Every row gives one point. Any point is a mix of the corners, with weights that add up to 1. It lies inside the corners' shape when no weight is negative. Is each point inside? If not, which corners have a negative weight?

Corners:
(1): [-2.95 1.94 0.51]
(2): [2.04 0.30 -0.38]
(3): [0.55 2.96 1.57]
(4): [0.00 -4.47 1.17]
Points:
[-0.01 -3.67 1.11] => inside
[1.78 -0.84 0.78] => outside (1)
[1.08 1.39 0.61] => inside
[1.58 0.96 1.03] => outside (1)
[0.15 -1.58 1.23] => inside
[0.77 -2.09 0.15] => outside (3)
[0.80 -2.45 0.88] => outside (1)
[2.71 -0.64 -0.05] => outside (1)

Corners:
(1): [0.97 1.88 2.40 -0.19 -1.77 2.76 -1.85 -1.48 4.16 -2.48 1.91]
(2): [-1.78 -0.49 2.10 -1.58 1.63 -0.73 -4.45 -2.10 -0.48 0.99 -1.00]
(3): [-0.20 -1.28 0.12 -0.76 1.16 -3.23 1.33 0.07 -2.53 -1.95 -1.30]
(4): [-0.38 0.18 0.11 1.09 -0.15 -3.96 1.90 1.79 1.48 0.68 -1.69]
(5): [-2.42 2.27 -2.13 1.51 -2.54 1.80 2.38 1.59 0.79 -1.50 1.04]
(6): [-1.23 -1.09 2.70 -0.83 0.33 1.23 -1.51 -1.40 1.06 4.10 0.46]
(7): [-0.26 2.10 -0.26 3.15 0.13 -1.47 2.93 -0.30 -1.95 -0.38 2.21]
(8): [0.01 1.46 2.50 -4.42 -2.21 2.22 -2.43 -1.05 0.84 1.14 -0.11]
(9): [-3.52 0.14 -1.40 0.54 2.40 -5.34 5.67 0.41 -1.33 0.06 1.05]
(10): [-1.67 -1.09 3.86 -1.23 -1.71 1.39 -1.73 -1.49 1.91 1.17 -1.96]
(11): [-1.10 -2.37 0.76 0.75 0.37 -3.93 -0.80 1.15 -1.24 -0.63 0.72]
(12): [2.14 2.32 -0.52 1.98 -5.70 4.29 -1.47 -2.70 3.51 1.15 0.86]
Points:
[-1.59 0.00 0.21 0.73 -0.20 -1.59 0.84 -0.15 0.12 -0.35 -0.01] => outside (6, 8)
[0.04 0.20 1.24 0.10 -1.03 -0.36 0.31 -0.77 0.98 0.03 0.22] => outside (2, 5)
[-0.30 0.98 0.96 0.52 -0.52 -0.32 0.21 -0.56 0.65 -0.50 0.75] => inside
[-1.32 -0.17 1.51 -0.76 -0.16 -0.50 0.53 -0.19 -0.28 -0.09 0.63] => outside (2, 4, 12)
[-1.31 -0.22 1.01 -0.77 -0.02 -1.88 1.08 0.43 -0.48 0.50 -0.51] => outside (1, 2, 12)
[-0.09 0.64 1.12 -0.52 -1.04 0.44 -1.28 -0.52 0.69 0.08 0.41] => outside (9, 10)
[0.04 0.57 1.19 0.05 -1.16 0.10 -0.52 -1.16 1.03 0.42 0.36] => outside (5)
